Every row gives one point. The points of each table are mixes of a few directions, plus a little noise. Count the directions of each table, and those that both share. Where both have some left over, give the other angles between the two spaces (their principal angles), to ten degrees, smallest first.
(in the rows, 128 means zero)

First (7 x 2):
[[154  36]
 [135 103]
 [104 211]
 [118 163]
 [127 130]
 [115 176]
 [143  77]]
Second (5 x 2):
[[143  72]
 [115 177]
 [142  76]
 [135 102]
 [105 212]]
Directions: first 1, second 1, shared 1

First (7 x 3):
[[103 148 141]
 [171  94 106]
 [ 92 156 147]
 [ 60 182 163]
 [101 149 142]
 [226  50  78]
 [144 115 120]]
Second (5 x 3):
[[ 70 175 157]
 [193  76  95]
 [ 83 165 151]
 [187  81  98]
 [107 145 138]]
Directions: first 1, second 1, shared 1

First (7 x 4):
[[175  57 179  26]
 [150  89 150  77]
 [136 137 143 124]
 [ 84 160  72 201]
 [115 160 117 164]
 [ 94 125  77 168]
 [142 168 159 136]]
Second (7 x 4):
[[151 191 179 139]
 [ 99  48  65 115]
 [121 108 112 125]
 [113  88  96 121]
 [159 214 196 141]
 [149 183 172 137]
 [105  64  77 118]]
Directions: first 2, second 1, shared 1

First (6 x 6):
[[178 133 166  82 146 128]
 [111 126 116 143 122 128]
 [235 138 208  30 165 128]
 [ 34 119  57 215  95 128]
 [ 96 125 104 157 117 128]
 [114 127 118 141 123 128]]
Second (9 x 6):
[[ 98 103 129  68  97  70]
 [166 118 128 201 155 227]
 [150 122 130 168 134 246]
 [163 122 124 200 165 151]
 [129 199 126 134 150  89]
 [ 95 132 131  63  96  92]
 [ 94  91 128  60  95  31]
 [142 134 128 154 137 183]
 [116 130 127 105 124  63]]
Directions: first 1, second 3, shared 0; angles 80

First (9 x 9):
[[121 157 150 144  89 107  95 152  97]
 [134 143 125 161  67  85  96 174 105]
 [ 98 170 189 100 155 164 111  95  97]
 [128 146 135 149  86 101 101 158 106]
 [131 134 125 144  98 106 113 151 118]
 [130  73 104  69 249 206 207  44 194]
 [144  95  92 130 140 126 153 127 158]
 [137 110 108 130 133 126 142 128 144]
 [129 123 124 126 134 131 133 124 133]]
Second (8 x 9):
[[153  94  78 153 101  95 139 158 151]
 [ 95 173 193  94 163 172 114  88  97]
 [154  93  76 154 100  94 140 160 152]
 [137 115 109 138 118 116 132 140 137]
 [152  96  80 152 102  96 139 157 151]
 [128 127 126 129 127 127 128 129 129]
 [ 75 199 233  74 184 198 105  65  79]
 [128 127 128 128 128 128 129 128 128]]
Directions: first 2, second 1, shared 1

First (8 x 11):
[[167 143 108 151 118 126 124 134  98  77 101]
 [154 149 161 102 160 126  84 107 115 150 113]
 [130 109 124 133  95 150 236 152 181 121 175]
 [ 82 101  80 164  92 122 155 150 131 102 136]
 [165 146 119 141 128 124 107 127  97  91 100]
 [135 132 129 128 131 127 121 126 122 124 122]
 [ 97 120 165  91 153 130 116 112 157 194 151]
 [ 93 123 137 114 147 117  81 114 124 165 125]]
Second (11 x 11):
[[130 147 148 162 134 125 108 141 125 129 141]
 [149 162 133 103 137 134 124 160 129 128 122]
 [150 129 145 108 117 157 162 112 120 145 135]
 [127 154 110 175 127 117 114 137 136 141 159]
 [134  34 149  99 125 151 168  68 120 124  95]
 [134 154  73 109 112 129 160 128 148 154 154]
 [123 158 150  94 126 134 148 147 145 136 144]
 [147   7 128 156 161 119  84  91  98  84  44]
 [ 97 155 135 100 121 118 140 144 149 129 145]
 [102 149 106 166 115 109  74 127  84 101 111]
 [115 159 131 136 133 115 126 153 155 137 156]]
Directions: first 3, second 6, shared 1; angles 30, 70

First (10 x 12):
[[ 97 155  69  82  68 143 189 197  76  73 185 172]
 [ 55 132 112 169 102 116  58  86  98 207 143  97]
 [ 35 159  54 117  45 133 129 161  50 141 198 146]
 [126 116 152 160 151 118  83  85 146 172 104 100]
 [191 113 165 120 172 129 149 126 171  98  93 130]
 [186 131 130  82 137 142 204 180 143  45 128 165]
 [118 147  88  88  89 141 185 185  95  74 167 166]
 [169 114 160 133 165 126 127 113 163 123  97 120]
 [189  98 195 158 200 117  95  76 193 151  65  96]
 [113 114 154 173 151 114  61  70 145 195 102  89]]
Second (9 x 12):
[[106 138 128 139 216 111 107 185  71 124 113 158]
 [105 105 170 172 213  43  51 141  52 149 146  65]
 [199 179 199 136 155  81 134  81  83 244 154  57]
 [118 116 114  63  87 146 164 137 216 109 156 145]
 [142 154 111 136  64 156 153  98 115 147 131 129]
 [119 105  92 141  76 177 135 112 168  73  93 160]
 [ 73 121  51  97  24 189 160 140 171  74 141 183]
 [149  99 130 124 149 121 144 163 128  43 118 139]
 [141 136 157 144 167 127 103  96 149 188 101 117]]
Directions: first 2, second 6, shared 2

First (10 x 18):
[[123 138 135  85 133 130 104 169 102 100 174 156 103  83 165  88  97 144]
 [122 135 130 115 114 135 110 155 122  95 132 176 147  98 144 139 134 120]
 [ 90  98 147 107  99  97 103 121 140 135 147 100 139 120 150 168 176 145]
 [136 135 129 127 125 152 132 108 110 115 119 147 104 105 134  86 136 106]
 [139 165 139 147 147 160 138 117 113 130 131 135 107 112 125 107 107  93]
 [128 126 135 160 131 150 153  45 122 164 101  72  86 140 111  96 154  98]
 [177 100 134 160 151  79 162 192 177 179 121 121 185 249  73 216 142 157]
 [105 131 116 124 130 129 121 100 124 132 130  89 113 112 135 112 105 142]
 [125 165 116 145 147 147 131 124 126 124 124 123 131 112 121 127  77 118]
 [136  88 102 112 104 102 125 150 144 105 100 161 164 149 121 141 155 158]]
Second (10 x 18):
[[141 136 108 130 157 129 157 168 124 187  94 131 105 156 102 139 107 120]
 [125 133 102 117 150 128 152 173 118 194  83 134  97 139 109 144 115 116]
 [159 125 171 164 113 127 106  63 151  30 204 113 181 145 139  99 131 151]
 [156 136 123 145 153 128 152 145 133 152 122 124 125 166 103 128 106 129]
 [112 127 117 113 125 128 128 141 120 149 108 133 114 113 132 136 134 122]
 [120 132 103 113 145 129 147 169 117 190  84 135  98 131 114 144 119 115]
 [164 133 141 157 143 128 139 116 142 108 153 119 147 166 112 116 110 138]
 [110 114 170 130  77 128  75  50 139  13 198 122 175  82 175 105 165 145]
 [114 125 127 118 118 128 119 125 124 125 125 130 126 111 138 130 137 126]
 [ 78 119 119  91  99 128 104 129 113 133 108 139 112  70 158 140 157 119]]
Directions: first 6, second 2, shared 1; angles 90

First (8 x 20):
[[196 121 112 154 105  98  65  98  81 174  87  95 199 122 100 117  94 136
   79  98]
 [132  87  82  51 122 167 169 101 102  82  82 143  36 118  85 134 138 135
  106 175]
 [138 126 158 137 113 133 206 117 194 101 164 133  67 138 141 146  91 113
  136  87]
 [ 86 117 171  80 109 168 100 144 105 132 119 118 185 143 161 157 189 187
  137 194]
 [ 39 103 119  84 126 162 178 132 105  99 130 159 102 163  72  90 166 111
  163 169]
 [148 245 141 234 130 110 121 199 201 163 238  92 192  95 199 121 131  53
  140  41]
 [ 75  59 137  89 143 121 140  94  95 111  83 168 101 168  81 111 124 161
  155 171]
 [210 165 105 196 177  64  47 139 142 162 121 116 142  75 186 147  90 128
  109  90]]
Second (8 x 20):
[[170  36 174  88 190  84  90 107  87 104 101 158 130 202 114 146  44 129
  123 123]
 [129  97  90 113 144 124 154  76 185 199 133 122 147  94 113 150 185 113
  149 195]
 [105 138 167 198 122  78 109 137  98  86  97 159  88 154 131  89  45 178
  140  47]
 [109 243 147 149  60 190 116 234  66  34 154 102 111 127 164  95 121 130
   87  47]
 [ 95 139 122 194 117  89 141 101 157 151 109 145 104 105 123 103 117 164
  157 106]
 [172  19 153  76 199  85 103  80 117 142 105 153 142 184 106 160  78 119
  133 162]
 [116 200  95 116  82 193 149 168 139 127 164  91 142  84 144 129 203 102
  110 144]
 [128 151  75  90 111 181 161 121 175 179 162  93 160  75 129 153 231  89
  125 200]]
Directions: first 6, second 3, shared 1; angles 60, 80

First (11 x 24):
[[225  74  63 138 101  84 220 143 113 114 249 188  73 175 111 102 129 134
   90 149 157 149  81  57]
 [102 126 148  97 120 120 113 128 137 125 114 118 114 124 132 132 131 138
  131 130 151 144 118 158]
 [131 147 133 139 149 143  99 111 127 136 108 131 143  98 132 118 107 114
  144 119 128 126 142 135]
 [125 147 132 109 121 123 119 123 148 147 104 139 124 111 102 137 121 125
  135 114 108 134 148 147]
 [154 129 121 167 157 156 110 108 109 131 130 138 140 106 145 114 107 122
  141 131 141 112 126 118]
 [133 129 135 135 115 140 110 123 118 134  98 137 120 105 121 164 125 138
  130 131 124 120 125 169]
 [113 164 126 144 135 114 111 153 101  93 116  98 166 105 147 145 132  72
  114 121  92 144 152 126]
 [135 133 124 126 123 132 132 122 141 147 118 143 125 127 106 134 126 135
  132 120 108 119 140 129]
 [129 124 128 107 124 115 132 127 139 129 140 134 114 129 123 115 124 130
  128 127 145 144 121 129]
 [ 74 117 149 122 143 138 135 135 141 121 128  81 153 175 153 103 154 145
  133 132 130 109 128  98]
 [ 88 118 151 123 121 141 126 135 135 130 103 100 136 153 135 145 152 156
  129 134 122 107 125 140]]
Second (9 x 24):
[[103 130 129  87 107  84 152 146 138 132 134 119 124 141 101 142 144 121
  122 136 119 155 134 132]
 [146 143 127 144 116 161 119 136 157 113 114 141 115 138 139 120 131 135
  107  84  93 108 142 125]
 [ 99 140 129  70  86  79 161 162 163 125 129 121 112 156  91 147 155 121
  104 114  89 158 146 132]
 [111 138 127  98 143 108 140 121 157 146 141 125 138 139 111  89 122 119
  143 119 126 142 147  97]
 [149 115 129 169 124 157 110 126  92 113 116 132 123 111 152 160 127 138
  121 140 140 108 106 156]
 [135 132 128 135 132 141 123 125 136 127 126 132 128 129 133 117 125 129
  127 116 123 121 133 122]
 [149 101 128 184 164 158 100  97  61 131 130 126 146  91 161 140 106 134
  155 176 188 108  91 144]
 [121 107 128 139 174 118 121  95  84 152 147 118 156 103 134 112 105 122
  171 182 191 134 107 118]
 [139 146 127 128 106 147 127 144 165 114 115 139 111 145 129 124 138 133
  102  82  84 117 147 125]]
Directions: first 6, second 3, shared 2; angles 60

First (10 x 32):
[[131 143 127 150 173 121 148  81 115 154 101 180 136 143 115 123 130 157
  112  91 110 111 163  93 144 129 147 136 161 110 134 169]
 [177 146 113 127 110 154 111 159 167 152 249  79  93 161 135  54 175  76
  151 184 135 137  65 115 123 111  89 139  51 131 166  93]
 [ 97 159 129  78 109 200 174 115 123 153 158  85 162 120 169 138  74  61
  119 140 106 147 171 167 152 138  72 111 134 146 138 114]
 [144 122 128 192 113 106 122 179 176 100  67 194  97 100 158 181  90 132
  138  75 129 157 110 157  94 156 121 160 142 121  93 116]
 [139 133 101 137 149 111 114 127 144 180 154 152 120 193 103 117 204 124
  100 122 124 141  88  66  93  98 123 146  78  91 199 121]
 [ 63  92 145  35  76 136 120 136  74  88 111  28 176  92 118 164 110 117
  125 186 151 130 143 178 131 119 136  77 128 160 117  96]
 [ 58  83 149  51  55 129 117 172  96  63  75  43 167  65 138 202  77 111
  131 167 156 148 138 211 112 134 126  87 138 166  91  79]
 [135 152 125 175 183 127 160  79 126 159  86 212 130 141 129 134 110 157
  109  62  98 117 176  95 147 142 139 147 179 106 126 179]
 [190 120 121 230 153  63  91 163 178 108  94 221  65 132 116 122 159 179
  145  79 139 126  77  97  96 137 161 173 123 101 105 141]
 [148 130 143 104 159 129 126  69  81 125 185  86 131 128  94  43 152 163
  146 174 130  71 148 104 188 115 166  99 145 142 116 168]]
Second (8 x 32):
[[173 124 157 145 123 133 122 129 135  76 171 105 103  88 127  76 103 150
  180 168 134  98 121 155 165 146 137 113 142 157  62 136]
 [129 131  99 128 118 105  94 151 118 143 146  94  89 120 150  73 144  97
  133 119 157 118 115 131 144 124 155 160 113 134 148 132]
 [125 122 187 127 148 175 197  81 148  99  91 197 207 145  83 241  96 191
  117 147  69 149 155 121  95 135  72  62 160 115  88 119]
 [145 126 150 134 130 139 138 120 134 102 138 131 133 116 120 128 113 148
  146 147 120 120 130 137 137 135 122 110 140 137  95 129]
 [113 135  61 122 111  81  65 171 106 175 146  72  63 128 171  42 168  59
  118  95 181 120 106 123 145 115 178 196  92 128 191 134]
 [ 99 128 131 117 138 142 157 110 131 149  88 168 173 159 111 202 131 138
   92 110 102 154 143 109  93 120 101 113 131 105 154 119]
 [ 99 136  40 116 109  72  54 180 100 197 138  66  56 137 179  37 181  41
  103  79 191 126 103 116 140 108 185 213  82 122 220 132]
 [141 121 198 133 147 178 197  81 151  81 105 191 200 132  82 225  88 200
  135 160  70 139 153 130 106 141  74  56 165 124  66 121]]
Directions: first 5, second 2, shared 1; angles 60
